Rows are points. Each copy is the shape, with its points in the same order, turned, moved and blurred by noise. Some copies are also mirrored. Which?
In the rows, 128 means zero.

Shape:
[[157 124]
 [109 177]
 [139 119]
 [ 72 127]
 [125 124]]
Copy 1:
[[138  94]
 [ 67 106]
 [130 114]
 [ 86 159]
 [119 121]]
Copy 1 is: mirrored
Copy 2 (5 x 2):
[[154 135]
 [ 92 150]
 [143 119]
 [ 83  91]
 [127 118]]
Copy 2 is: only turned
Copy 3:
[[161 116]
 [ 97  81]
 [146 126]
 [ 79 140]
 [130 126]]
Copy 3 is: mirrored

Shape:
[[110 135 135]
 [132  74 118]
 [185 125 147]
 [127 122 153]
 [124 137 143]
 [103 186 107]]
Copy 1 (6 x 3):
[[119 138 109]
 [ 90 132 165]
 [101  76 121]
 [101 124 105]
 [117 131 106]
 [177 140  90]]
Copy 1 is: mirrored
Copy 2:
[[127 123 148]
 [ 92 128  88]
 [132 196 121]
 [113 145 142]
 [130 138 148]
 [186 103 158]]
Copy 2 is: mirrored

Shape, 12 rows:
[[121  91 121 138 163 105]
 [134  99 161 116 155 100]
 [120 134 118 143 109 153]
 [130 160 153 134 164 114]
 [ 97 110  86 188 107  87]
 [128 175  93 104 157 153]
 [108 103 108 137  96  95]
 [ 97 102  80 149 158 128]
 [108 129 163 111 163 166]
 [105 109  77 122 145 145]
 [117 136 161 122 174 151]
 [172 142 130 118 119 162]]
Copy 1:
[[101 145 145 131 102 118]
 [101 140 153  90 126 134]
 [149 100 117 144 130 149]
 [120  88 133  81 103 118]
 [105 135  77 163  70 159]
 [151  76 112 125 133  79]
 [111 148  89 141 126 157]
 [105 125 127 176 100 108]
 [117  81 174 114 148 127]
 [128 118 120 174 132 100]
 [119  81 171 106 127 120]
 [187 110 135 110 143 127]]
Copy 1 is: mirrored
Copy 2 (12 x 6):
[[143 137 107 153 149 129]
 [147 101 115 131 151 103]
 [128 134 155 121  95 148]
 [166  98  98 130  93 123]
 [ 85 175  88 119 118 171]
 [183 153 141 147  60 119]
 [103 159 122 100 130 129]
 [142 174 119 159 127 156]
 [193  97 153 128 125 141]
 [151 181 147 146 117 141]
 [189  94 132 143 115 140]
 [130 106 170 138  73 107]]
Copy 2 is: mirrored
